Each point is reached from the start by the listed moves, each made 0, 1 or 2 times, or once backwards (-1), plus a little noise. Is the number of moves made odd or even? Then give how often each move was made.

Moves:
(1): | -45 | -16 |
(2): |  13 | -31 |
Start: | -2 | -6 |
Points:
| -32 | -54 | => even (1, 1)
| -93 | -40 | => even (2, 0)
|  13 | -37 | => odd (0, 1)

Moves:
(1): | 10 | -2 | -8 | -5 |  5 | -2 |  5 |  7 |
(2): |   5 |  -3 |   4 |  -7 |  -1 |   5 | -21 | -12 |
(3): |  -1 |  -7 |  15 | -16 |   2 |   6 |   3 |  14 |
(4): |  -2 |  12 |  -1 |   4 |  -3 | -12 |   8 |  17 |
(5): |   0 |   7 | -11 |  12 |  10 |   1 |  -6 |  13 |
(6): |  10 | -25 |   3 |   7 |   9 | -14 | -16 |  15 |
Start: | -3 |  4 |  4 |  2 | -4 | -4 | -4 | -1 |
Points:
|  20 |   8 |  18 | -36 |  -8 | -23 |  10 |  34 | => odd (2, 1, 1, 2, -1, 0)
|   3 | -13 |  12 |  38 |  24 | -46 | -33 |  95 | => even (-1, 0, 1, 2, 2, 2)
|  25 |  -2 | -34 |  60 |  31 | -63 | -29 |  81 | => even (1, 0, -1, 2, 2, 2)

Moves:
(1): |   8 |  -3 |  -3 | -13 | -25 |   7 | -10 |  -8 |   0 |   4 |  16 |  -2 |
(2): |   1 |  12 |  -9 |  12 |   3 | -12 |   3 |  -6 |  -3 |  -1 |  11 | -11 |
(3): |   9 |  -4 |   2 |  -7 | -15 |   3 |  -5 |  10 |   3 |   4 |  -5 |   1 |
(4): |  0 |  4 |  2 | -1 | -1 | -2 | -5 | -6 | -8 | -8 | -7 |  0 |
(5): |  5 |  3 | -1 | -2 |  0 |  1 | -5 | -6 | -1 |  4 | -5 | -3 |
(6): | -10 |  11 |   1 |  12 |  18 |  -2 |   3 |   2 |   3 |  -1 |   3 |   3 |
(7): | 13 | -5 |  5 |  5 |  4 | -1 |  0 |  3 | -4 |  6 |  7 | 12 |
(8): | -1 |  2 |  6 |  5 |  1 |  1 |  1 | -1 | -6 |  1 | -8 | -9 |
(9): |  10 |  -3 |  -5 |  16 |  -6 |   5 |  -1 |   1 |   0 |   6 | -13 |  -3 |
(10): |  8 |  1 |  5 |  4 | -1 | -2 |  1 | -2 |  6 |  1 |  6 |  3 |
(11): |   3 |  -2 |   0 |   6 |  -7 | -11 |  -5 |  -7 |  -4 |   8 |   5 |   2 |
(12): | -2 |  9 | -6 |  4 | -9 | -5 |  9 | -7 |  2 |  5 |  3 | -4 |
Start: |  7 | -1 |  4 | -5 | -9 |  1 |  0 |  0 | 11 | -3 |  7 | -4 |
Points:
| -11 |  11 |   9 |  -4 | -22 | -18 |   6 | -15 |  47 |  16 |  68 |  20 | => even (1, -1, 0, -1, -1, 2, -1, -1, -1, 2, 2, 1)
|  14 |  19 |  -6 |  33 | -33 |  10 |  17 | -13 |  -5 |  -9 | -35 | -26 | => odd (0, 0, 0, 2, -1, 0, 0, 1, 2, 0, -1, 2)
| -48 |  50 |   2 |  35 |  63 | -42 |  16 | -22 |   3 | -25 |  17 | -14 | => odd (-1, 1, -1, 1, 0, 2, -1, 0, -1, 0, 1, 0)
|  36 |  60 | -25 |  95 |  30 | -21 |  29 | -32 |  12 |  24 |  27 | -17 | => odd (0, 2, -1, 0, 2, 2, 2, 0, 2, 1, -1, 2)
|  28 |  47 | -11 |  26 | -54 |   6 |  -8 | -12 |   3 |   4 |  19 | -48 | => even (2, 2, 2, 1, 0, 2, 0, 2, 1, 0, -1, 1)
|  34 | -15 |  30 |  16 |   7 | -11 | -19 |  14 |  30 |  20 |  30 |  51 | => odd (0, -1, 1, 0, 0, 2, 1, -1, 0, 2, 2, -1)
|  35 | -19 |   8 |  -5 | -37 |  -4 | -17 |  -8 | -15 |  17 |  26 | -23 | => even (1, 1, 0, -1, 0, -1, 1, 2, 0, -1, 1, -1)
|  51 |  -7 |  32 | -36 | -33 |   3 | -36 |  -9 |   4 | -10 |  26 |  19 | => even (1, 0, 1, 2, 1, 0, 1, 0, -1, 2, 0, -1)

Moves:
(1): |  -8 |  -4 |   0 |  21 |  -7 |  11 |   9 |   0 |  19 | -22 |  -6 |   2 | -25 |  -2 |   6 |  15 |  13 |   9 |  -5 |   3 |
(2): | -13 |   4 | -15 |  -7 |  -8 |   1 |  11 |   0 |  -6 |  -4 |   2 |   1 |  15 |  -4 |   3 |  -4 |   1 |   5 |  -3 |   4 |
(3): |  16 |   7 |   5 |   4 |   2 |  -1 |  16 |  -2 | -21 | -10 |  -3 |  -3 |  -7 |  -9 |   8 |   4 |  -2 |   2 |  -4 |   0 |
(4): |  -9 |  12 |  -2 |  -5 |  10 |   8 |   4 |  -4 |  15 | -10 | -18 |  14 | -12 |  -9 |  22 |  -1 |  -9 |   5 |  11 |  -3 |
(5): | -11 |   8 |  11 |   6 |   3 |  -7 |   9 |  17 |  -5 |   8 | -10 |  -8 |  -9 |  -3 |  -1 |  -6 | -13 |  -5 |  14 |   8 |
(6): |  -6 |   1 |  -2 |  -4 |  -2 |  -4 |  11 |   2 |   6 |   0 |  -4 |  10 |   2 |   2 |   8 |  -2 |  -3 | -17 |  -9 |   2 |
(7): |  -1 |  -6 |  -1 |   5 |  -5 |   3 |  -4 |  14 | -17 |   2 |  -4 |  10 |   6 |   1 |  15 |  -5 |   8 |  -4 |   4 |   8 |
(8): | -13 |   3 |  14 |   6 |  -9 |  -9 | -14 | -19 |   2 |  -4 |  -4 |   6 | -13 |  -6 |  -2 |   4 |  -3 |  -1 |  -8 |  -3 |
(9): |   2 |   3 |   3 |  -2 | -12 |  -2 |  -9 | -10 |  11 |   3 |  -5 |   2 |  10 |   2 |   8 | -24 | -13 |   8 |  -3 |   0 |
(10): |  -2 |  14 |   5 |  -8 |   3 |  11 |   1 |   9 |   2 |   6 | -10 |  -1 |  -7 |  -1 |   3 |  -3 |   7 |   8 |   6 |   5 |
(11): | -3 | -1 |  4 |  1 | -3 | -3 |  0 | -8 |  2 |  6 |  3 |  2 |  0 | 12 | -3 |  0 | -8 | 11 | -1 |  5 |
(12): |  -8 |   7 | -20 |   2 |  -5 | -12 |  -7 |   6 | -10 |  -5 |  27 |   0 | -10 |   0 |   2 | -14 | -15 |   2 |  -3 |   3 |
(13): |   5 |   5 |   9 | -14 |   1 |   8 |  10 |  -5 |  -9 | -12 |  -1 |  13 |  -3 |   4 |  -8 | -17 |  -4 |  -7 |   6 | -19 |
(14): |  -9 |  -2 |  -8 |  10 |  10 |  -3 |  -4 | -20 |  -3 |  -2 | -24 |  -9 |   4 |  17 |   7 |  -2 |   4 | -14 |  12 |  -5 |
(15): |  14 |  -4 |   0 |  10 |   1 |   7 |   1 |  -1 | -10 |  -7 |  15 | -12 |   4 |  -6 |  -4 |   0 |  -7 | -15 |   8 |   6 |
(16): |   7 |  -5 |   2 |  10 |  11 |  -2 |  -8 |   2 |   9 | -12 |  -7 |  -1 |  -4 |  -2 | -11 |  -3 |   3 |   3 | -21 |  -1 |
(17): |  13 |  -1 |   5 |  -4 |   6 |  -6 |  -8 | -12 |  -1 |  16 |   7 |  -1 |   5 |   7 | -23 | -10 |  16 |   1 |   5 |   1 |
(18): |   9 |  -2 | -11 | -18 | -16 |  -4 | -11 |  -4 |   2 |  -3 |  -7 |   0 | -11 |  10 | -12 |   3 |   2 | -12 |   1 |  -5 |
(19): |   1 | -11 |   5 | -16 |  23 | -21 |   3 | -10 |   6 |  -1 |   3 |  -7 |   5 |  -2 |  16 |  -2 |   3 |   4 |   2 |  14 |
(20): |   4 |  18 |  -4 |  -8 | -13 | -13 | -18 |  -7 |  10 | -16 |  -7 |   5 |   0 |   2 |   7 |   2 |   1 |   4 |   5 |   2 |
Start: |   2 |   7 |   8 | -11 |  -7 |  -5 |  -1 |   5 |  -5 |  13 |   7 |   4 |   0 |   3 |  -3 |   4 |  -8 |  -7 |  11 |   9 |
Points:
|  16 |  30 |  -2 | -11 | -57 |  11 | -13 | -22 |  51 | -57 | -95 |  -6 | -28 |   4 |  54 |  -6 | -41 | -74 |  49 |   9 | => odd (1, 0, 0, 1, 1, 1, 0, 0, 2, 0, -1, -1, 0, 1, 2, 0, -1, 2, 0, 1)
| -44 | -32 |  82 |  62 |  23 |  -2 |  15 | -26 |  59 | -31 | -57 | -16 | -65 | -28 |  78 |  38 | -27 |  24 |  -2 |  89 | => even (2, 0, 0, 1, 1, 0, 1, 2, 1, 1, 2, -1, -1, 0, 2, 1, -1, 0, 2, -1)
|  64 |  19 |  76 | -26 |  35 |   1 |  41 |  -3 |  -2 | -39 | -86 |  16 |   5 |  28 |  81 | -78 |  -9 | -49 |  51 |  45 | => even (1, -1, 1, 0, 1, 2, 2, -1, 2, 2, 1, -1, 2, 1, 2, 1, 0, 0, 2, 1)
